Every row gives one point. Before rounding, the points of a table are all equally far from one centre. They may lie mostly on one side of it. Write the centre, to within rounding.

Points (9 x 3):
[[-22 -39  56]
 [-40  -1  73]
 [-50 -20  56]
 [-26 -24  68]
 [-79   1   5]
 [  9 -50  41]
 [-62  -8  50]
 [-36 -32  56]
 [-10  -8  79]]
Centre: [-4 18  8]

Points, 15 rows:
[[-52 -57   8 -32 -62  30 -13 -60 -36]
 [-44 -24  39  -5 -57  52 -20 -42 -62]
 [-40 -45  -5   2 -73  59   8 -58 -43]
 [-30 -44   3   6 -77  35  -4 -62 -43]
 [-60 -41  16 -25 -43  11 -43 -44 -74]
 [-50 -22 -33  48 -76   8  10 -21 -57]
 [-56 -44  -7 -32 -94  48   3 -34 -43]
 [-53 -53 -37 -11 -43   4 -19  -5 -90]
 [-39 -28   2  11 -23 -19 -14   5 -85]
 [-49 -58 -11  -1 -83  13 -29 -30 -46]
 [-42 -36  17  19 -47  56 -19 -54 -58]
 [-69 -61  -6  -2 -70  33   8 -37 -69]
 [-31  13   0 -50 -58  50  -5 -73 -30]
 [-58 -27  15 -13 -23  46 -14 -74 -72]
 [-47 -10  46   7 -28  24  -1 -65 -48]]
Centre: [-52  -3 -17 -12 -36  22   0 -21 -39]

Points:
[[-21 -44  26   0 -22 -22 -26 -23 -38 -35   0  25  33  18   5 -30   7 -42]
 [-20 -39   4  17  -1   3 -64  14  28 -58  -3   9  29  22   3 -11 -29   9]
 [-18 -76   9  20 -21  -1  -7  22 -15 -29   6   7 -19   7  -6 -95  16  23]
 [-23 -45   3   0 -33 -82 -31   9  -6 -36 -13  32  25   9  -9 -47   6 -42]
 [-39 -46 -40  26 -35 -50 -72  14   3 -35 -20  39  14   7 -24 -61  46 -13]
 [-21 -58  22 -34 -30 -54 -30  52 -18 -36  11  16  35  59 -17 -24  48  24]
 [-54 -10  39   4  22  15 -68  27 -11 -21  13  -3  21  -3   0 -70  10 -14]
 [-42 -48  17 -26  52  12 -24  25 -39 -10 -22  -1  17   0   1 -32  16 -14]
 [-21 -48   0   1 -67 -47 -34  25 -20 -48 -52  21  -9  24  12 -28  17  -6]
 [-23 -69  16  21  -9 -47 -33   6   7 -34  17  15   5 -19   9 -24  33 -24]
 [-29 -37   5  -6  28 -16 -40  44 -20 -23  10  20  34 -66   7  -8  43  16]
 [-69  12  16  16  -8 -30 -68   2 -16 -18 -39  23  16  -5 -25 -23 -10 -33]
 [-48 -35  28  14 -17 -46 -54  12   2 -53 -21   7  17  -7 -16  15   8  21]
 [-32 -38  21  61 -12  -4 -10 -15  12 -31  24   8  -7 -22 -10 -47  32  14]
 [-48  -9 -10  19  24 -11 -52  20  14 -61 -19  -4  26   6   4 -26  60 -22]
 [-11 -17  14  11 -35 -56 -16 -18  22 -86   9  18   7 -14 -12 -35  18  21]
 [-40  12  -7  17 -20 -76 -20   3  36 -36  11  11   4  -4 -26  27  38  -3]
 [-61 -36 -12 -15 -26 -58 -45  29 -15 -58 -26  30  24 -10   2 -46  14  13]
 [-55 -34  18 -19   5 -53 -17  55  31 -61   4   7  -6   4 -16 -50  45  18]
 [-57 -28  38  22   3 -40 -49   9 -29  13  -8  41 -12  15  13  -3 -19 -22]
 [-40 -39 -24  -5 -32 -48 -71  29  -3 -25   0   4  12 -22  36 -46   6  19]
 [-47 -32  15   9  29 -16 -46  -2  26 -30  29  22  17  10  -7 -81  -6  -7]]
Centre: [ 14  12  -7   2  -1 -19 -29  32 -17  -8   0  33  -9  16 -23 -32  22  16]

Points (29 x 24):
[[  8  -7   4 -77  19 -24 -12  -4   6  70  31  12  47  20  32  13 -25 -41
   -2 -12  33  19   8  -8]
 [-30 -40  10 -55  10  -6  -6 -31 -11  29 -12  16  22 -25  23  18 -71  -1
  -33 -15  20  18  18  13]
 [ 27 -27  31 -70  14   2 -37   7   9  40 -16  20  46  10  25  -9 -55 -26
  -18 -12   5   8  -3  -7]
 [  4 -25  32 -38  -3   8   1 -48  -7  41 -21  23  18   4  39  -5 -46  36
  -23 -11  22  34  16  21]
 [-16 -50  39 -47  16  33 -15  -5 -29  64 -13  16  24  -7  39  28 -24 -13
  -33  20   9  51  -9 -14]
 [  3 -20  15 -51 -29  12  12 -23  35  40   9  16  -4 -11  32  19 -58 -10
  -28   2  38  56  27  18]
 [ -3 -25  10 -75  -2  42  38 -18  14  23 -25   5   6 -13  22   7 -54 -29
   19  20  -3  22   4   5]
 [ 20 -34  44 -47  17  36   3 -37  11  33 -22  -1   5 -10  38  -6 -57 -18
  -27  10  17  34  -8   2]
 [ -2 -50  48 -45 -14  17 -29 -25  25  36   3   9  21   1   7  -6 -62   0
  -30  24  20  41   7  12]
 [-10   7  30 -65  -3  34 -11   7  -2  13  -4  15  22  -2 -12   1 -76 -38
    6  -7  22  24  26 -25]
 [  0 -24  31 -75   1  23 -38 -14  29  32  -5  33   1   0  42  16 -58  -6
    6  19  22  44  -1 -13]
 [-13 -20  44 -60  20  15 -30 -10  -7  45  -4   5  26 -21  36   3 -72  14
  -23  23  -1  30   3 -18]
 [-32 -10  51 -51  20   1 -18  -9  -5   3   6  22  31  13  29 -10 -59  -3
    0   5  36   4   9 -36]
 [  9 -11  22 -63  11  17   8 -15  -6  37   1  39  10  25   4  15 -95 -21
  -10  22   9  67  19  21]
 [-21 -34  21 -32 -10  43 -24 -28 -19  34  32  14  -1   8  30 -29 -55  -6
   -8  10  12  34  13  20]
 [ -1 -27   5 -42   6  16  16 -25   2  38  19   5  20 -48  44 -12 -50   1
  -16  -7  11  40 -14  -6]
 [-10 -36  33 -43   5  33 -51  -7  -8  24 -10  39  12   4  34  -9 -36 -11
    8  -1 -13  33  10   4]
 [ 12 -33  35 -50  23 -10 -24 -27 -13  43  25  -3  43  -3  31 -16 -71 -41
  -22   5  16  33  -2 -19]
 [-15 -30  34 -75  23  15  -8 -22  -8  34 -16  -4   9  -7  48  22 -73 -23
    8 -12  10  48  -1 -14]
 [-17 -39  42 -68 -14  11 -14 -38 -10  21  -7  30  28  23  15  -4 -29  -8
  -19   0  -6  21   3 -44]
 [  9  -9  10 -89 -16 -15  -2 -26   9  39  17  17  12 -14  33  20 -72 -22
   12 -10   3  37 -19 -10]
 [ 14 -27  27 -56  10  45 -17 -10  24  22 -16  34  29  -4  17  -5 -36 -25
  -12  32  -3  11  10 -28]
 [  2 -33   3 -55  29  17 -20 -12  29  16 -14  23  17  -9  35 -11 -63 -18
  -32   8  19  33  -4  28]
 [ 17 -33  27 -59   3  12  -8 -12   3  61  34  -4  14   5   8 -18 -62 -38
  -13   4  37  31  13 -35]
 [ 14 -28  11 -23  22   0 -42  17  -3  29   8   1  34 -18  38  26 -54 -22
   -6  17 -17  70 -16  19]
 [  2 -53  25 -58  18 -12 -26 -26   1  18  19   7  28   4  44   4 -63 -34
    0  -4  41  33   9   1]
 [ 14 -28  22 -48   5  29 -35 -20 -16   6  38   5  22 -15  18   3 -25  -9
   -1   7  31  41  -7 -11]
 [-42 -36  20 -68  21   4 -31 -21  -3  10 -22 -13  23 -12  15 -20 -48 -20
  -16   8   4  20  -6 -15]
 [  2 -30  35 -62  -4  -1  18  -3 -20   7 -29  18  37   1   1  40 -75 -47
  -11  -5  15  38 -16  10]]
Centre: [ -9  -5   0 -24  -8  -1  -1  -5  -7  40 -12   4  22  22  20  11 -42 -18
  -4  19  17  32  -4  -7]

Points:
[[-54   3 -13  14  13 -63 -57 -15  -2   4 -47   8  37   2 -20   9 -20  29
   -9 -89 -36  24  59  22]
 [-54   6  11  22  38  -1 -42 -47 -14  31 -47  -6  17 -12 -50  11   4  58
  -53 -63 -31  11  33   6]
 [-27   8   1  18  60 -43 -37 -49  -7  19 -22   2  23  50 -42   7 -22  11
  -39 -50 -65  18  45   2]
 [-27  23  18  17  58 -39 -25  -8 -34  31 -36   8   9 -12 -25  18  30   8
  -19 -67 -35  85  31  46]
 [-54 -21  11 -26  34 -22 -62  11   1  33 -57   6  29   9 -47 -27 -16  37
  -44 -81 -27  31  35  15]
 [-50  18   2  12  12  -6 -55 -24   7   7 -82  35  33 -30  -6   6  24  30
  -13 -38 -40  17  55  40]
 [-58  18  11   0  14 -27 -35 -26  -5  13 -64 -22  18   9 -25   6 -20   9
  -23 -53 -56  21  36  31]
 [-52  12  32 -44  42  -6  10 -16  -8  32 -55   2  45  -3 -51   7 -14  35
  -46 -59 -37  28   6  31]
 [-50  -4  21  25  46   1 -20 -14 -26  31 -89  11  -4 -24 -20  -6 -14  39
   -1 -56 -41  29  35  34]
 [-69  10   2  -8  35 -11 -24   4 -15   2 -45  29 -10   3 -29  33 -35  44
    1 -68 -59  51  60  13]
 [-87  17  10  -5  13 -31 -55  23 -22  -2 -39  -1   5  26 -54   0   1  38
   -7 -50 -25  -5   6  31]
 [-82  -8  30 -14  46   4 -54 -12  -9  20 -29  49  41  23 -45 -16  -1  27
  -24 -78 -42  25  22  24]
 [-58  -9  48  25  23 -20 -46 -11 -10  39 -70   8  27 -20 -47   4 -14  -1
  -27 -35 -25  16  44  25]
 [-46  17  30  23  23 -37 -48 -20 -12  -1 -62   3  -4   4 -20  19  10  47
  -52 -52 -35  32  54  72]
 [-48  28  32   3  57 -23 -45  -5  22   4 -57  -7  29  -1 -32 -12 -19  31
  -22 -93 -13  31  48  17]
 [-46  34  42  23  29  22 -43 -12 -18   7 -61  33  27  -6 -48  14  -7  48
   -5 -77  -4  34  36   2]
 [-27 -16  26   8  27 -13 -76 -26 -26  15 -53  -3  11   9 -64  18  23  37
  -50 -37 -48  17  23  31]
 [-37  -2  15  13  -6 -21 -30 -38 -24   0 -50  10  30 -19 -14   0 -15  22
  -36 -53 -73   3  59  18]
 [-42  30  17  17  37  32 -16 -22  39  21 -28 -21  42 -19 -32  -8 -26  23
  -19 -71 -46  10  59  17]
 [-37 -10  30   8  36   6 -29 -33 -13  11 -82  -2   2   5 -27  10 -23  10
  -25 -21 -27  16  39  -3]
 [-73  14  14  19  61 -20 -46  -5  13   2 -46   7  38  10   8 -17  12  27
  -32 -73  -4  50  25  24]
 [-49 -19  13   7  11 -20 -27 -11   0   1 -48   6  11   2 -26  -1 -14  36
  -76 -86 -41  12  22   3]
 [-68  18 -10 -13  71 -22 -68 -13 -14  41  -5   5  40  25 -21  -5   2   5
  -40 -47 -58   2  23  27]
 [-95  -3  20  -1  30 -24 -33   3  -5  26 -55   8  33  -9  -2 -19   3  43
  -44 -65 -36  19  23  40]
 [-57  15  28   7  26   8 -52 -26  19   4 -53  15  38  -6 -43  20   9  55
  -59 -80 -17  10  39  30]
 [-74  11  37  -1  20   5 -22  -5   1  56 -44   5  34  26 -60   2 -29  75
  -48 -63 -35  -4  24  35]
 [-59 -17  13 -21  12 -28 -53 -42   2  -8 -49  18  14  -2   0  13 -24  53
  -38 -58 -13  14  19   9]]
Centre: [ -2  -3   9   8  31 -14 -14  17   2  29  -1  27  26  13 -16  12   2  46
  -9 -33 -17   9  37  34]
